Rows are points. Examples show where two turns around zero, p and q, send a point. Where does a point land after both, in the order given? Backwards means that the second turn is done in reverse. Each puzzle has new turns, and all numbers are rounded.

Turn p:
[-0.3  2.9] -> [-0.4  2.9]
[ 2.1 -4.2] -> [ 2.2 -4.1]
[-1.8  1.3] -> [-1.8  1.2]
Turn q:
[1.5 1.0] -> [-0.9  1.6]
[0.0 3.4] -> [-3.4  0.2]
[-1.5 -4.4] -> [ 4.3 -1.7]
Where do these land?
p, then q backwards: [ 3.1 -3.7] -> [-3.4 -3.4]
q, then p backwards: [ 2.9 -1.7] -> [1.9 2.7]
p, then q: [-2.2  2.0] -> [-2.0 -2.2]
q, then p: [-3.3  1.5] -> [-1.6 -3.3]
p, then q: [-0.4  1.9] -> [-1.9 -0.4]

Turn p:
[-2.1  1.7  1.5] -> [-2.6  1.7 -0.4]
[-2.0  2.5 -0.6] -> [-3.0 -0.4 -1.2]
[ 5.0  0.9 -0.6] -> [ 3.9 -0.6 -3.3]
[-0.9 -5.0 -0.2] -> [ 1.6 -0.6  4.8]
Turn q:
[-2.0 -1.4  0.8] -> [-0.7 -1.0  2.3]
[ 2.9 -1.6  4.5] -> [ 5.2 -1.7  0.9]
[ 0.3  3.9 -2.6] -> [-1.6  3.6 -2.5]
[ 2.7 -0.9 -1.0] -> [ 0.9 -1.4 -2.5]
[-0.6  3.3 -2.3] -> [-2.0  3.2 -1.6]
[-3.4 -3.3  0.6] -> [-1.9 -2.6  3.5]
Where do these land?
q, then p backwards: [-5.0  0.7 -1.6] -> [-5.1 -0.1  1.3]
q, then p backwards: [ 0.8  3.0 -1.0] -> [0.7 1.8 2.6]
p, then q: [-0.8 -2.5  2.1] -> [2.6 2.0 0.9]
p, then q backwards: [ 0.6 -1.4 -5.2] -> [ 1.0 -5.3  0.7]
q, then p: [1.6 1.1 2.8] -> [ 2.3  0.4 -2.4]
q, then p: [ 2.7 -0.8  2.9] -> [ 3.9 -0.2 -1.0]

Turn p:
[ 5.1 -0.4  1.2  0.3] -> [ 4.8  0.5  1.7 -1.3]
[-1.7  5.5 -2.3 -2.4] -> [-2.6  5.5 -0.6  2.6]
[-1.7 -2.4  2.8  2.1] -> [-1.3 -3.9  1.7 -1.1]
[-1.7 -3.1 -0.8  2.6] -> [-0.5 -4.2 -1.3  0.9]
[ 0.0  0.4 -0.8 -2.5] -> [-0.4  2.0 -1.4 -1.0]
Turn q:
[ 1.3 -0.3  2.2 -4.7] -> [ 5.0 -1.7 -1.0  0.1]
[-0.8  4.2 -1.6 -3.0] -> [ 1.3  1.8 -4.9  1.0]
[-2.6 -1.9  0.6  2.2] -> [-1.8  0.5  1.8 -3.0]
[ 2.2 -0.6 -4.0  3.0] -> [-4.5 -1.4  0.3  2.8]
[-0.1 -1.3  2.8  2.4] -> [ 0.1  1.0  3.7 -0.9]
Where do these land?
q, then p: [ 1.5  1.6  1.2 -2.2] -> [3.0 0.1 0.4 1.3]
q, then p: [-5.8 -0.5  1.0 -0.2] -> [-1.4  4.9 -2.1 -2.2]
p, then q: [ 0.3  1.2 -1.5 -2.9] -> [-0.5  1.6 -2.8  1.3]
q, then p: [ 0.6 -0.4 -1.6  0.4] -> [-0.9 -1.4 -0.6  0.4]
p, then q: [ 3.5 -3.0 -3.7 -3.9] -> [-1.0 -2.8 -4.3  4.8]
q, then p: [-0.7 -0.3  3.6  4.2] -> [-2.1  2.0  4.5 -1.7]
q, then p: [0.5 1.4 1.1 4.6] -> [-2.9  0.6  3.8  1.1]

Turn p:
[-0.4 -2.1  0.0 -3.2] -> [-3.3  1.4 -0.9  0.9]
[ 2.7 -0.2 -0.9 -2.2] -> [-2.5 -2.3 -1.2  0.3]
[-4.1  2.6  2.7  1.0] -> [ 1.6  2.7  4.3 -1.6]
[ 2.6 -2.9  1.5  4.9] -> [ 4.1 -1.3 -1.1  4.6]
[-0.7  2.6 -3.3 -0.4] -> [ 0.1 -0.7 -1.1 -4.1]
Turn q:
[0.6 0.6 1.4 2.4] -> [-2.7  0.2  0.3 -1.0]
[-1.4 -5.1  0.9 -4.1] -> [ 2.4 -1.4  0.6  6.1]
[-0.8  1.6  2.7  4.3] -> [-4.7 -1.4 -0.1 -2.1]
[-1.5  0.5 -5.0 -1.3] -> [ 4.0  0.5 -3.5 -1.0]
[ 3.4 -1.4  0.9 -1.4] -> [0.2 2.6 2.5 1.8]
[-0.3  3.7 -0.9  0.0] -> [ 1.0 -0.5  0.2 -3.7]
Where do these land?
q, then p: [ 3.5 -2.9  2.0 -1.3] -> [ 3.5 -0.4  3.7  0.1]
p, then q backwards: [-2.9  2.5 -0.1  0.0] -> [ 2.3  3.1 -0.3 -0.4]
p, then q: [-1.2 -3.7 -3.0 -0.1] -> [ 2.3  1.2 -2.6 -3.2]
p, then q: [-0.1  3.6  1.0  3.8] -> [-0.8  2.6  4.0  2.2]
q, then p backwards: [1.7 3.7 1.7 2.9] -> [-2.0  3.1 -0.9 -3.7]
p, then q: [ 1.9 -2.7 -3.1 -3.0] -> [ 2.2 -1.0 -4.9 -0.2]
q, then p backwards: [-2.9 -0.6  1.4 -2.3] -> [3.4 0.8 1.1 1.7]
